Each wall is flat, endless, passes through zero and stands at right angles to its row. A trip goes straight from one point to another. Which walls does it cross, in order?

Walls:
(1): [-11  -2 -10]
(2): [-3 49 11]
(3): [  9 -29  49]
(4): [-14  -3 -49]
Trips:
[-95 -33 -52] to [ 11 -55 -37] => none
[59 12 17] to [ 8 15 38] => none
[ -4 -40   8] to [ 17 -43 -40] => 4, 3
[ 46  47 -24] to [ 61 -57 -17] => 2, 3
[ -4  56 -29] to [ 18 -11 -25] => 2
[15 -8 29] to [  0 -45  18] => none
[ 22 -47  36] to [-6  0 48] => 2

Walls:
(1): [ 29  24  81  -4  17  39  22 -33 -22]
(2): [-32 -47   1  48 -42  20 -27 -15 -44]
(3): [ 24 -17  11   1  33 -28 -76  15 -35]
(4): [ 27  38 -15   9   2 -22  -9  11 -41]
Trips:
[ 17 -14 -32  11  21   1  13 -26  44] to [ 26  23 -23  30 -43 -81  13  54  -2] => 4, 3
[ 34  20 -46 -42  -3 -17  15  43   1] to [ -1  58  43  10  10  39 -62 -35   3] => 3, 1, 2
[-42 -17  40  46 -54  22  12 -24  -8] to [ 15  58  14  72 -13  47   3  56  43] => 4, 2
[-10   4 -21 -14 -31  24  28 -34 -22] to [ 57   6 -18 -45  17  44  16   0 -36] => 4, 2, 3
[-28   8 -31   7 -83  87  30 -90  -1] to [ -7 -21  17 -27  62  15  67 -19  95] => 2
[-61 -48  -3  76  42  26  -8 -74  59] to [ 34  12 -45  19 -40  21  26 -39  16] => 4
[ 73 -35 -18  33  11 -63  19  23  -5] to [-17  21 -23 -28   0  -1  49  60  26] => 3, 4
[-18  18  -9  -1  20   5 -45 -39  62] to [ 12 -13 -70  21 -46 -76  -4  29 -33] => 4, 2

Walls:
(1): [ -2  56  18  14  65 -67 -47 -38  -4  10   3 -22 -38  -5  -8  29  -8 -16]
(2): [-19  36 -26 -42  54 -26 -47  -2  21 -10  -6   0  -8  34 -19 -20   0   6]
(3): [ 25  -7  50 -27  68  -8 -22  11 -12  -5  14  -4  21  53  12 -37 -12  22]
(4): [ 45 -21  14  17  45 -24   1  41  33  42  20   7  -8   9   6  58   5   3]
(5): [-42  18  20  -2  -5 -23 -27 -30  -1 -42   1  16  -2 -18  -6  50  30   7]
(6): [ 11 -56  15   9  44  34  24   5  13  -4   3   3  -2   5 -62  31   4  10]
(7): [ -6  24  30  64 -12 -33 -10  49 -47  27 -18 -21 -42   9 -17 -16 -15 -30]
(8): [-28   7  -7 -20 -19  30  59  62  15 -82  53 -43  18 -33 -18   4   8 -53]
(9): [-38  -7 -31  23  14  -2  -4 -32  26  19  64  37 -10  53 -16  10  22 -32]
Trips:
[-20 -38  36 -10 -10   6  18 -10  32 -35   5  -4  14 -31  33  19 -10 -18] to [  9  19 -38 -35 -78 -48  -7 -32 -40 -14 -52 -15 -22 -10  39  21  -5 -48] => 6, 1, 7, 8
[ 30  -5 -40 -16  37 -28   3  -3   7  19 -10  29 -19  46 -15  32 -38  18] to [-39 -15   8 -10 -29 -38 -10 -24 -11  22  45 -11  47 -15  26 -22 -13  -4] => 6, 4, 5, 2, 1, 8
[-80  12 -22 -24  22 -47   4  13 -13 -14  67  -6  28  44  74  59 -26 -23] to [-29 -12 -12  24  -9  44  -7 -13   5 -46 -17 -21  16  -6   7 -22  15 -60] => 4, 3, 1, 2
[ 44   3  30 -19   2 -18   7 -36  50  -5 -13  -2   0   3 -24  15 -11 -25] to [  6 -11  14 -23   4 -43  -1 -20  46 -10  37  33  33  17 -35  30 -30  51] => 9
[ 35  -1  22  11 -33  29  -6  17  16  41 -34 -20  22  17  11 -28  -3 -39] to [ 19 -50  24   0  29   7 -20  28  46  -8  30 -16  17 -13  21  -5  47 -31] => 8, 6, 7, 9
[ 10  36   8  34  -2  11 -11  14 -11   0 -16 -26  19 -33  46 -26  10  -3] to [-47  40 -22  47  -8 -37 -17   5 -48  25  16  15 -14 -13 -28   6  19  33] => 8, 5, 9, 2
[ 11   7 -31   9 -15  20 -34  17  21  20   8   5  14  18 -19 -21  34  19] to [-27   6  19 -16 -26 -29 -70  61  15  24 -48  12  21 -16  23 -41 -26  -3] => 3, 4, 7, 9
